Every row gives one point. Each copy is the shape, with its points in the same order, turned, moved and blurred by noise. Is it also mirrored, or only turned?
In the rows, 128 means zero.

Shape (7 x 2):
[[ 99 190]
 [ 73 174]
 [111 155]
 [153 154]
 [141 141]
 [174  98]
 [181  85]]
Copy 1, 7 rows:
[[ 60 111]
 [ 52 137]
 [ 95 129]
 [127 101]
 [127 121]
 [176 134]
 [192 141]]
Copy 1 is: mirrored
Copy 2 (7 x 2):
[[150  73]
 [120  62]
 [128 102]
 [167 136]
 [140 133]
 [133 186]
 [143 197]]
Copy 2 is: mirrored
Copy 3 (7 x 2):
[[ 59  79]
 [ 47 103]
 [ 88 102]
 [125  77]
 [121  97]
 [172 112]
 [186 124]]
Copy 3 is: mirrored

Shape, 9 rows:
[[136 115 116  91]
 [124  98 132 134]
 [158 103  74 135]
 [179 120  92 178]
 [150 126  85 139]
 [131 123 142 119]
 [173 196 173 111]
 [ 51 169 146 189]
 [ 49 117  83 198]]
Copy 1, 9 rows:
[[114 179 105 152]
 [ 97 140 142 144]
 [122 145 119 202]
 [148 104 159 195]
 [131 124 117 192]
 [119 147 126 121]
 [210 153 112  94]
 [ 94  35 107  86]
 [ 53  34 114 153]]
Copy 1 is: mirrored
Copy 2 (9 x 4):
[[131 175 134 105]
 [143 153 125 138]
 [131 168  78 120]
 [ 95 153  50 149]
 [114 159  77 108]
 [122 154 139 127]
 [ 26 136 159 107]
 [127  34 127 124]
 [180  56  75 122]]
Copy 2 is: only turned

Shape:
[[133 123  70  56 136 131 122  97]
 [172  89  89  30 136 166 150 121]
 [114  66 144 115 141 165 100  99]
 [ 68  94 142 151 127 133 123 143]
 [ 44 106 142 169 128 142 112 121]
 [177  85  58  64 179 135 150  70]
 [157 107 148 193  65 156  81 109]
 [ 85  76 172 117 137  77 128 126]
 [ 95  92 138 140 157 116  69 157]
 [178  73  70  80 164 137 167 135]
 [187 150 199 169 131 171 114 120]]
Copy 1, 11 rows:
[[131  75  91 116 125 107 144  46]
 [159  87  42 107 135  79 177  66]
 [159 108 123  99 134  89 125 151]
 [121 170 145  87 147 126 112 137]
 [115 164 177  96 157 150 117 143]
 [168  63  44 158 162  97 123  63]
 [180 152 178 166  78 130 149 161]
 [141 167 111  70 115 119  58 124]
 [ 83 139 124 102 112 116 102 155]
 [144 121  35 144 152  84 143  77]
 [194 133 101 133  82 189 163 186]]
Copy 1 is: only turned
Copy 2, 11 rows:
[[132 134 155  84  85  66 181 122]
 [188 158 165  85 110  43 187 172]
 [127 126  99  64 145  69 114 176]
 [122 108  79 144 131  86  89 143]
 [117  88  51 132 121 102  85 142]
 [115 150 151  70 110  42 231 172]
 [147 164  50  83 174 162 117 128]
 [101  87 141 137 174  78  96 134]
 [ 99 136 118 114 125 109  67 163]
 [136 175 147 121 123  49 201 181]
 [171 117  96  92 168 195 143 193]]
Copy 2 is: only turned

Shape:
[[ 98 124 152 204 133 136 139 111  82]
 [128 148 114 202 131 101 172 169 113]
 [159 135 151 160 114 133 148 151 139]
 [191 180 126 101 137 132  49 156 127]
 [134 123 146 142 150 154 203 156  89]
 [187 217 166  76 120 137 107 127 187]
 [214 151 169  98  99 130  94 141 199]
 [ 90 111  69 176 124 149 143 104 108]
 [ 82 127 152 182 135 140 132 150 103]
 [161 104 183 153 233  60  95 134 145]
 [107  95 126 171 103 118 144 140  63]
 [125 102 179 100 216  23  92 149 145]
 [140  86 164 161 213 110 116 157 142]
 [160 151 154 108 125 140 105 174 172]
 [135 107 135 184 143 120 167 113  81]]
Copy 1 (15 x 9):
[[142 136 138 130 118 149  83 137 215]
 [115 130  95 129 150 132 154 124 216]
 [ 92 123 129 107 146 152 134 118 152]
 [101  49 124 128 163  78 117  94  91]
 [106 157 137  64 105 128 130  95 198]
 [ 39 111 182 127 184  77 153 109  73]
 [ 61 100 154 121 177 142 150 117  53]
 [166 179  93 135 117 103  89 128 171]
 [143 121 139 105 125 129 104 162 197]
 [195  56 198 120 148 163 186  86 140]
 [133 127 102 122  77 146 105 136 197]
 [195  59 200 127 107 127 222 114 123]
 [188  90 162  81 150 162 162 110 152]
 [ 88  96 144  92 164 114 151 135  97]
 [132 142 134 125 106 158 109  98 198]]
Copy 1 is: only turned
Copy 2, 15 rows:
[[ 71 171  82  55 107 179 109 110 123]
 [ 64 129 103 100  99 161  89  79 187]
 [126 129 100 116 137 175 110 118 168]
 [122  68 109 173 107 191 103 202 130]
 [ 95 192 140  82 145 155 119 138 193]
 [199 109 107 197  95 173 158 171 141]
 [197  98  88 197 147 186 107 142 144]
 [ 69 131 158  62 118 168 104  82 103]
 [ 95 146  92  53 107 142  92 122 141]
 [ 98 182  66 177  89 143   8 158 131]
 [ 50 143  97  67 161 150 115 110 131]
 [ 98 170  71 190 104  82  18 168 115]
 [114 171  89 121 112 145   7 151 144]
 [171  97 102 148 129 147 101 153 152]
 [ 67 186 103  90 134 174 104 103 153]]
Copy 2 is: mirrored
